Each row of a before or after table is a point. The points were changed in one or more steps. Then noise was added and the rows were shuffled. The steps act on columns, c1 being the first. Name the steps. A step turns or swaps two columns, mirrors them in a line or flattens them onto one, adds a multiple of one to another, or multiplies or shifts one. Angles are multiples of 10 degrees, from the lower column toward the higher: turns from -170 to 170, lines from 10 to 170 but not 90. Use the fewest steps. Two steps may share a column if one is a turn and the other turns, adds or multiplies; they go together, in the order done. Otherwise the lowest column goes first.
(in the rows, 128 means zero)

Before (9 x 3):
[[109 142 102]
 [141  99 113]
 [124 132 109]
 [ 92 126  99]
 [ 95 114  92]
 [ 95 143 124]
 [148 157 158]
 [168 135 117]
 [151  95 175]]
After (9 x 3):
[[149 216 143]
 [152  30 159]
 [166 149  88]
 [110 173 115]
 [139  41 104]
 [ 92 125 126]
 [ 98 169 147]
 [122 143 111]
 [ 94  87 113]]
Steps: add -0.7 times c1 to c3; multiply c2 by 3

Before (14 x 8):
[[207 106 163 167 138  80  62 172]
 [ 87 155 133 137 119 137 132 117]
 [142 124 121 121 106 161 186  80]
 [198 125 126 158 172 101 104 201]
 [179  91 116 192 111 114 110 161]
 [135 100  79 104 119 133 117 123]
 [130 140 117  85  68 168 131 132]
 [202 125 156 168 143  67 119 221]
 [128 136  94  87 112  99 144  90]
 [202 157 151 143 124  80  88 169]
 [128 136  98 100 116 147 149 133]
 [152 138 129 161  99  67 112 190]
 [104 103 145  70 142 148  79 118]
 [124 168  76 133 108 179 123  88]]
After (14 x 8):
[[139 124 145 121 108 135 180  82]
 [192 105 100 169 142 103 121 215]
 [147 125  78 162  96 113 110 194]
 [117 136 134 130 105 158 118  89]
 [193 106  97 158 174 119 106 199]
 [130 126  79  88 114 135 145  85]
 [205  96 111 164 139 102  62 174]
 [185 104 108 191 111 134 110 161]
 [140 122 102 108 127 144 114 120]
 [121 126 154  93  65 149 129 136]
 [128 128 125  98 122 148 150 133]
 [109 133 160  73 140 127  81 118]
 [ 86 142 135 133 121 123 131 116]
 [184 108 105 141 130 108  87 170]]
Steps: flatten c1 and c2 onto the line at 160 degrees; turn c3 and c6 by -50 degrees; multiply c6 by 0.4

Before (12 x 12):
[[185 160 171  88 106 154 192 104  81 161 170  78]
 [103  92 172  81 143 140 101 113 170 103 145  83]
 [152 154 121 168 122  84 166 110 131 172 176  97]
 [152  91 166  75 113 163 161 179 141 171 137  83]
 [130 125  92  87 149 120 118 130 175  88  86 124]
 [137 172 107 152 142 150 148 148 193 135 147 131]
 [139 173 146 110 194 157 147 174  75 120 137 174]
 [109 154 119 107  97 157 169 197 155 107 168 176]
 [ 70  98  86 158 185 164 126 114 114 110 135  84]
 [180  94 143 156 144 169 121 142 111 162 137 158]
 [107 112 123  58 159 156  79 115 154 146  79 137]
 [137  97 109 140 162 147 186 110 181 173  92 158]]
After (12 x 12):
[[146 150 147 164 184 131 117 180 179 125 152 186]
 [156 156 104 130 147  97 125 138  92 130  70 114]
 [204 139 166 166 100 151  77 108 191 124 120  75]
 [119  78  88 135 122  88 188 184 142 138 133  84]
 [190  70 100 141 118 110 127 163  66 129 120 154]
 [ 72  94 119 188 122 174 139 162  74 126 148 140]
 [125  75 140 148 144  82  76 145 145 128 130 154]
 [175 137 123  74 117 114 113 125 162 132  89  87]
 [168  69 158 187 177 150 114 109 125 122 111  71]
 [169 135 123 162 192 129 155  85 127 130  82 161]
 [ 92  76 177 161 112 162 151 141 110 126  81  77]
 [118 104  99 144 132 164 129 145  62 135 138 123]]
Steps: turn c1 and c7 by -80 degrees; shift c2 by -20; flatten c3 and c10 onto the line at 170 degrees; turn c4 and c6 by -120 degrees; mirror c5 and c8 in the line at 40 degrees; turn c9 and c11 by -140 degrees; add 0.3 times c11 to c12

Before (13 x 20):
[[104 120 185 116  78 157 140 116 185  75 113 150 134 131 101 134  90 139
   94 110]
 [122 147 114 154 102  68 180  97 144 149  83  92 105  90 158 107 145  71
  112 122]
 [148 128 123 108  70 170 136 115 166  86  99 127 132 126 120 151 121 157
  151 119]
 [109  96 162 123  77 160 135 118 188  87 124 157 161 162 128 129 115 129
  160  65]
 [184 141 181 143 151 156 140 111  54 117  80 145 183 137 151 107 127  54
  139 143]
 [169 124 131 155 162 141 140  52  79  94 133 145 139 153 167 109 119  85
  129 147]
 [180 106 142 190 163 120 135  88 113 128  73 151 130 149 144 110  74  86
  142 161]
 [120 171 100 132 124 112 124 108 119 160  65  92 120 128 150  99 135 123
   89  94]
 [148 122 109 131  86 135 120 151 142  70 138 109 133 186  82 127  91 124
  129 136]
 [113 171 119 148 130  68 154 124 133 159 110  43 120 104 185 157 143 146
  118 109]
 [136 168 150 139  42 151 128 114 161 125 145 163 142 140 112 162  90 103
  130 102]
 [ 88 131  93 172  73 148 150 137 160  81 127 135 155 142 107 110 104 171
  124 138]
 [122 193  99 117 151  88 182 101 129 136  81  78 143  94 184 101  97 104
  124  97]]
After (13 x 20):
[[184 143 217 144 125 151 147 121 111 143  77 159 182 132 120 101 125  48
  132 155]
 [162 128 165 155 127 146 140  64  92 154 143 186 152 154 158 106 117  87
  108 174]
 [ 99 120 138 116 125 158 135  95 211 139 113 156 120 128  96 136  85 136
   70  77]
 [125 169 117 139 162 107 130 109 108  76  61  91 133 131 161 101 133 127
  121 110]
 [121 196 101 109 162  86 177 100 104 120  86  30 169  95 169 103  93 101
  129 141]
 [149 131  94 105 112 163 136  94 156 170  97 123 125 121 120 148 115 148
  118  67]
 [110  92 113 127 158 169 128 102 192 177 122 208 151 159 115 125 119 129
  129  57]
 [119 144 108 152 124  73 183  88 129 108  84  35 124  92 168 106 149  76
  132 105]
 [181 103 148 200 123 114 138  97 122 133  73 185 129 147 145 113  77  84
  139 172]
 [147 127 100 131 102 132 123 142 122 170 138 198 110 192  86 132  91 124
   96  87]
 [ 82 125  83 171  90 147 142 125 126 162 130 153 142 148  97 106 110 168
   95  81]
 [107 166 123 153 151  69 163 130 127  95 114  13 149 111 188 152 146 148
  139 121]
 [139 169 123 135 114 150 127  84 169 129 145 183 132 140 109 160  90 104
  135  45]]
Steps: turn c3 and c9 by 40 degrees; add 0.3 times c5 to c8; turn c5 and c20 by 60 degrees; mirror c10 and c19 in the line at 70 degrees; add 1.5 times c14 to c12; turn c13 and c15 by -30 degrees

Before (8 x 48):
[[150  78 165 100  88 122 102 116 156 112 139  98  90 111 149 176 105 126
  119  42 130  41 163 136 140  94 134 116 111  97 107 181 140 128  95 145
  161  59 143 111 175 131 124  88 186  67 149 149]
 [ 78 112 122  79 175 166 143 145 120 166 161 100 129 147 135 161 180 152
  101  85 113 122 129 108 125 127 187 147 150  91 129 121 133 147 120 153
   56  92 136 136 174 149 148 126 113 183  98 121]
 [ 81 179 118 116 174 124 125 107 201 128  68 167 155 127 126 104 104  64
  144 167 127 117 115 183 183 118 114 136 100 114 144 124 126  66 129 118
  136 122 167 155 114 123  70 126 106 114 180 108]
 [184 101  62 127 116 107 145  74  95 163 178  55 108  99 114  89  88 149
  110 155 153 168 199 115 132 131 120 100 121 134 167 145 107 111 102 170
   69  95 129 191 106 143 161 137 108 122 102 148]
 [123 173 114 101 130 135  90 143 209 160 207 143  84 160 161 132  96 124
  174  95  91 147 138 161 104 179 101 154 139  71 111 168 126 137 144 117
  125 111 157  96 133 156 156 161 125 151 159 113]
 [134 131 173 137 102 177 183  86  82  42 132 125 120 150  87 126   8 190
   81 144 168 108 170  61 135 127  86  88 176  97 125 161 150 166 129 166
  142 162 105 134 181  88 125  65 114 184  85 114]
 [102 122 132 163 119 181  97 179 146 120 139 115  78 125 166 126  84 129
  140 134 168 137 145 110 110 107 123  71  98 105 143 104  77  93 119 140
  122 156 135  62 127 138 143 148  96  97 126  95]
 [ 94 162 133 163 187 152 192 105 114 146 127 126 101  87 141 113 122 150
  130 122 112 101 101 125 136 102 220 138 145 137 105 127 121 131  96 128
  187 157  61 180 156 126 193  95 157 127 151 148]]
After (8 x 48):
[[ 81 181 116 122 178 122 126 106  84 130  66 168 157 128 145 103 106  65
  145 166 119 118 114 183 201  70 114 135 101 118 145 132 126  85 130 116
  134 121 165 157 114 124  69 128 107 114 180 112]
 [133 131 174 167 101 177 184  86 170  42 130 125 120 148 171 126   9 190
   79 145 116 106 172  59  90 159  85  88 176 100 123 156 148 113 128 166
  145 164 106 134 183  88 124  67 115 185  85 114]
 [ 78 112 121  91 178 165 144 144 128 167 161  98 130 149 100 163 181 153
  103  83  93 121 130 109 109 136 188 147 153  92 129 123 133 126 121 152
   57  94 135 136 174 149 147 124 112 183  98 118]
 [184 101  62 148 115 107 147  74 154 162 180  56 108  98 140  90  86 149
  107 153 115 166 199 119 143 149 120  99 121 136 168 137 108 125 102 172
   67  97 130 191 105 143 161 136 108 119 101 148]
 [125 172 114  84 131 135  90 141 145 158 208 142  83 161 184 131  94 126
  173  93 122 145 142 162 113  25 101 154 137  71 112 123 126 146 143 118
  122 111 156  94 131 156 156 160 124 153 158 113]
 [100 122 135 182 119 180  96 179  90 120 138 115  78 125 199 126  86 127
  138 133 142 137 144 110 159 130 125  74  99 104 144 125  74 155 117 140
  121 155 138  62 129 139 144 150  94  95 124  98]
 [149  75 165 114  85 122 104 117 118 112 138 100  91 110 165 176 107 126
  119  40 104  41 164 136 130 100 134 116 111  97 109 190 140 117  95 144
  162  60 144 111 175 134 120  89 186  67 152 149]
 [ 94 162 137 130 188 150 193 105 116 145 127 127 101  88 146 113 119 152
  133 122 167 100 102 123 126 149 220 137 147 139 105 143 120 118  96 127
  188 154  62 179 158 126 194  95 158 128 151 149]]
Steps: mirror c4 and c21 in the line at 30 degrees; turn c26 and c32 by -40 degrees; turn c9 and c26 by -120 degrees; add -0.7 times c17 to c15; mirror c25 and c34 in the line at 140 degrees
